Rows are points. Examples show where two turns around zero, p and q, send a point. Write where each new point lands after one turn and then the other. Backwards means that the second turn is done in reverse. Each puzzle has new turns, and all numbers are rounded.

Turn p:
[ 19 -25] => [-12 -29]
[-20 -13] => [-21  10]
[ 0 73] => [63 38]
[  1 -34] => [-29 -18]
Turn q:
[-37 -40] => [-46  29]
[-21 -23] => [-27  16]
[53 50] => [ 59 -43]
[11 -8] => [ -6 -12]
[-7 21] => [19 11]
Where do these land?
q, then p backwards: [-54  47] => [-35  63]
p, then q: [ 34 -12] => [-33 -14]
p, then q: [ 51 -20] => [-51 -19]
q, then p backwards: [-19  -8] => [-21  -1]
p, then q: [-11  -8] => [ 3 13]

Turn p:
[ 36  69 -29] => [33 22 73]
[ 32 -37   6] => [ -4 -49  -5]
[16  1  8] => [ -7 -11  12]
[-26 -20  26] => [-28   4 -30]
[-58 -14 -11] => [  6  33 -50]
Turn q:
[  7   5 -32] => [15 29 -2]
[-16  21   2] => [-23   9 -11]
[-50 -73  47] => [ 16 -87 -46]
[27 16 -1] => [-3 14 28]
[ 32  31 -15] => [-6 35 31]
Where do these land?
p, then q: [-41  39   7] => [-48  31   2]
p, then q: [-57 -22  -7] => [  9  60 -10]
p, then q backwards: [ 53   4 -56] => [ 47 -61   5]
q, then p: [  9 -44  -2] => [  3 -44   9]
p, then q backwards: [ 3  8 33] => [-1 28 19]
q, then p: [34 14 24] => [-43   3 -10]

Turn p:
[-14 -11 -17 -14 -21 -25] => [ 10  -7  10 -35  15 -13]
[  0 -17  18 -42   3 -24] => [16 10 21  3 46 -9]
[-7  3  4 34 -5  8] => [-11  -6   8   1 -33   5]
[13  5 23 20 51 20] => [  8   6  -8  59 -22   5]
[ 14 -23 -17  -6 -31   3] => [-20 -28  -1 -21  19   0]
[  8   7 -25 -23  -8  -3] => [  5  -2 -23 -20  20   0]
[-12  -5 -21  -5  -4   6] => [ -4  -3 -12 -14   0 -18]
[-9 27 35 -2 28 24] => [ -5  43  -2  37 -13   6]
[  6  15   1  38 -13  -9] => [  0 -11   8 -10 -32  25]
Turn q:
[  3   2 -14  19  -9  -3] => [ 12  11   1 -12  -6  15]
[34 -7 -2  9 -9 18] => [ 17 -28  -3 -20   5  14]
[-36  10  21  -9   3 -12] => [-11  18  16  30  -7 -21]
[-14 -18  20   6   7  -5] => [  0  -5  -5  28 -15   0]
[-26  27  13  -3  28  -4] => [  4  22  -2  16   0 -40]
[ 47  25 -13   1 -33  13] => [ 15 -21  25 -52  12  10]
[  0 -46 -19  -4  -7  27] => [ -5 -16 -21  14  24  42]
[ -8   8  -5 -19  20 -33] => [-30  17 -10  -4 -14 -22]
Where do these land?
q, then p: [ 12  -6   6 -23   0  12] => [  8  -7   9  11   1 -24]
q, then p backwards: [24 11  1  1 23 -2] => [-12  -5 -33  -1   0  -1]
p, then q: [ 17 -20   6   5   6 -13] => [ 10 -18 -15  11 -11   8]
p, then q: [-97  13   2   4 -10 -10] => [-44   4  71 -24 -27 -40]
q, then p: [ 24   8  13   6 -14   0] => [-10  -6  15   6  25   1]
q, then p backwards: [ 11   2 -21  -5  -6  -8] => [ -1  11  -5  -4 -23   1]
q, then p: [ 8 -8 -7 12  1 21] => [ -3 -14 -18  14   6   0]

Turn p:
[ -1   4  10   0 -12   4  33   6] => [ 19   9   0 -12  22  -6  12 -13]
[-46 -56   6 -97  29 -40   9  -7] => [  2 -26  19 -17  67  -7 -78  73]
[ 10  18 -27   1  32  26  18  51] => [  1  46 -10 -41 -19   7  26  28]
[ -7   6  10   9 -28  17 -21 -41] => [ -5 -13   3  26  -5  19 -18 -43]
[-35  31 -19  16  47   0  38  46] => [-32  63   4 -34  19 -19  32  25]
[ 27  10  15   1  -7 -18 -18 -25] => [ 15 -17  11  40 -13   0   3  -3]
[ 23  -6 -34  26  -9  -4  -1   1] => [ -3  -5 -41   8 -18  -1  19   0]
[  3   9  10  13 -35  -3 -28   3] => [  3 -12   3   9 -28 -19  -9 -30]
[ 27   6  -3  11  -9  13 -14 -19] => [  9  -8  -8  20 -22  20   8 -14]
[  0 -22  31  20  -6   5 -15 -14] => [-10 -37  18   2  -2   7   7 -20]
Turn q:
[  8 -20   0 -24  17  67  -5  37] => [-58 -16 -14  35  11   4  35  29]
[  0 -38  20 -10 -30  -7 -10 -26] => [ 19  -5   1 -15 -46   3  31   4]
[ 23   8  -5  -1 -23   9   3  31] => [-11  -7  14  -7  20  32   7  17]
[ -6 -11 -35   3 -18   9  20  23] => [  1 -18 -26   8  10  36 -10  14]
[-27  53  -7 -25  45 -44   5 -23] => [ 19  36 -22 -19  40 -50 -24 -39]
[-26  63  16  -1  17 -18  29 -30] => [  4  36  -1  -8  23 -14 -21 -69]
[  3 -58  22  23  -2  12 -12  32] => [-31 -38   9  -4 -43   3  -3  37]
[ 28 -24  15 -14   3  11  -8  20] => [-24   2   9  -7  -8   1  20  35]
[ 17  -8 -17  38   1 -24   2 -42] => [ 44  19  16  16 -26   1 -31   3]
[-20  38  -8  10 -10 -16 -24 -22] => [ 36  -9  15   1  20 -15  -4 -34]
Where do these land?
q, then p: [ 19  24  -8 -25  -8  16 -17 -24] => [11 19  8 10 18  6 42  4]
q, then p backwards: [ 33  40  14  35  18 -24  -1   7] => [-43  22  33 -39   7   4  -3   2]
p, then q: [ 20  -4  -2 -12 -26   5   6  -8] => [13 12 12 16 -3  6  5 24]
p, then q backwards: [ 10 -85 -32   3 -14 -27 -21  19] => [-54 -56 -18  -7   6 -17 -19  55]
p, then q: [-74   1  23 -36 -20   9  24   8] => [  4  19   8 -11  15 -84  22  -9]
q, then p: [-32 -16   5   6   7 -12 -37   7] => [  6 -40 -15   2  11 -21  -8  21]
q, then p: [ 34 -13  20 -33  35  12  20  20] => [-18  52  10 -17  13 -35 -14  -2]
p, then q: [-30  -1   7  38 -14  20  12  11] => [ 17  23 -32   1  -9 -15  10 -31]
q, then p: [  7  21  11  36  23   1  20 -53] => [ -3  -1  19  54 -24  -6   9 -41]
p, then q: [ 14  33 -37 -14  -1  -1  -6  14] => [19 -8 21 -2 40 24 -5 -4]
